Each row is a point. Two turns around zero, p and q, are shown by what they do to some points. Where does a point land after both, in the order given? Backwards means that the second turn is done in reverse. Each puzzle has new turns, and all numbers are rounded.
In the rows, 128 means zero.

Turn p:
[133 106  96] => [126 166 119]
[128 115 200] => [182  82 146]
[ 82 146 112] => [104 114  84]
[145 155 102] => [ 91 138 142]
[113 147  85] => [ 87 144 106]
[168  99 173] => [178 125 172]
Turn q:
[144 110 145] => [147 116 109]
[ 94 137 163] => [136 175 113]
[131 158 142] => [104 141 109]
[151 105  74] => [129  78 167]
[ 70 156 156] => [121 198 128]
[178 102  88] => [131  60 142]
Where do these land?
p, then q backwards: [164  88 150] => [ 88  86 122]
q, then p backwards: [137 120 180] => [ 88  94 118]
p, then q: [ 92 123  91] => [101 130 173]
q, then p: [118 136 108] => [139 107 124]
p, then q: [106 177  70] => [127 182 186]
q, then p: [151 124 170] => [102 168 125]

Turn p:
[154 126 126 149] => [108 101 129 127]
[ 86 197  69  93] => [134 188  50 168]
[164 105 181 130] => [107 111 190 119]
[117 102 109 115] => [162 120 125 136]
[119 111 156 153] => [127 121 146  91]
Turn q:
[144 158 152 165] => [169 161 111 132]
[125 102 162 155] => [165 112 138 157]
[104 121 137  93] => [119 106 156 104]
[153 119  64  54] => [45 97 98 90]
[114 139 126 173] => [142 163 137 157]
Where do these land?
p, then q backwards: [ 96 166  87 111] => [174 150 112 168]
p, then q: [164  61 111 124] => [157  74 106 171]
p, then q: [180 105 124 138] => [145  95 150 167]
p, then q: [ 99 163 154 109] => [133 169 133  90]
p, then q: [101 145 162 158] => [112 124 147  79]

Turn p:
[ 99 103 123 109 133 121 130 133] => [109 147 115 126 104 145 115 125]
[163 101 137  92 225 152 155 141] => [159 122  69  56 143 175 128  82]
[141 135  96 121 127 176 131 129] => [161 127 133 140 134 120 102  89]
[104 125 145 138 137 119 159 180] => [ 94 115  92 152 125 150 157 110]
[124 142 130  90 118 113 124 161] => [103 163 134 135 148 142 142 111]
[110 165 133 168 140 148  75  71] => [148 121 116 121 142  53  93 175]
[139 113 170 155  94 126 111  80] => [146 120 154 114  92  89 154 170]
[130 161 104 134  88  95 160 120] => [133 126 160 178 148 154 134 158]
[142 107 115 145  90 102 107 136] => [ 99 112 177 130 116 125 128 134]
Turn q:
[193  75 132 140 138 123 109 154] => [103  71 169 143 125 112 154  88]
[132 165 171 147 117 126  92  82] => [149 117  96  78 163  93 105 124]
[118 121 104 151 131 155 119 130] => [110 146 139 147 129 100 122 138]
[ 87 132 106 166 147 122 144 141] => [131 159 155 125 103 114 129 172]
[107 163 142  87  92 131 125  98] => [155 151  71 122 147 148 109 116]
[100 132 126 129 116 135 180 119] => [153 155 133 144 145 155 134 161]
[ 99 136  77 155 100 113 124 157] => [140 186 155 138  92 110 128 117]
[165 169 121  70 157 143 174 150] => [ 78 134 122 117 145 212 131 122]
[146  94 107 136 194 103 113  99] => [107  71 159 131 100 121  83 149]
[103 135 164 131 103 139  94 143] => [140 137  87 115 126  95 158 121]
[158  86 159  96 114 119 133 136] => [141  80 120 149 134 147 158 101]
Where do these land?
p, then q backwards: [106  83 151 162 157 145 137 118] => [104 122 152 100 156  99  85 134]
p, then q backwards: [108 120 154 113  87 151 127  94] => [ 79 115 105 153 113 113 122 151]
q, then p: [ 97 153 109  45 141 113 115 149] => [152 139 163 186 118  94  77 102]
p, then q: [161 191 109 101 100 115 169 142] => [ 85 106 159  93 170 122 137 178]
p, then q: [ 99 150 123 158 153 107 104 123] => [116 134 134 133  69 115 132 133]
q, then p backwards: [141 127 197 164 109 124 119 103] => [181 162 155 155 162 146 114 114]
p, then q: [131  92 110 142 120 116 132 146] => [147 126 105 154 139 106 138 135]
p, then q backwards: [154 122  71 127 179 114 115 126] => [170 163 131 115 146 111 136  73]
p, then q: [154 114 127 140 106 169 132 151] => [167  97 138 133 157 127 110 129]
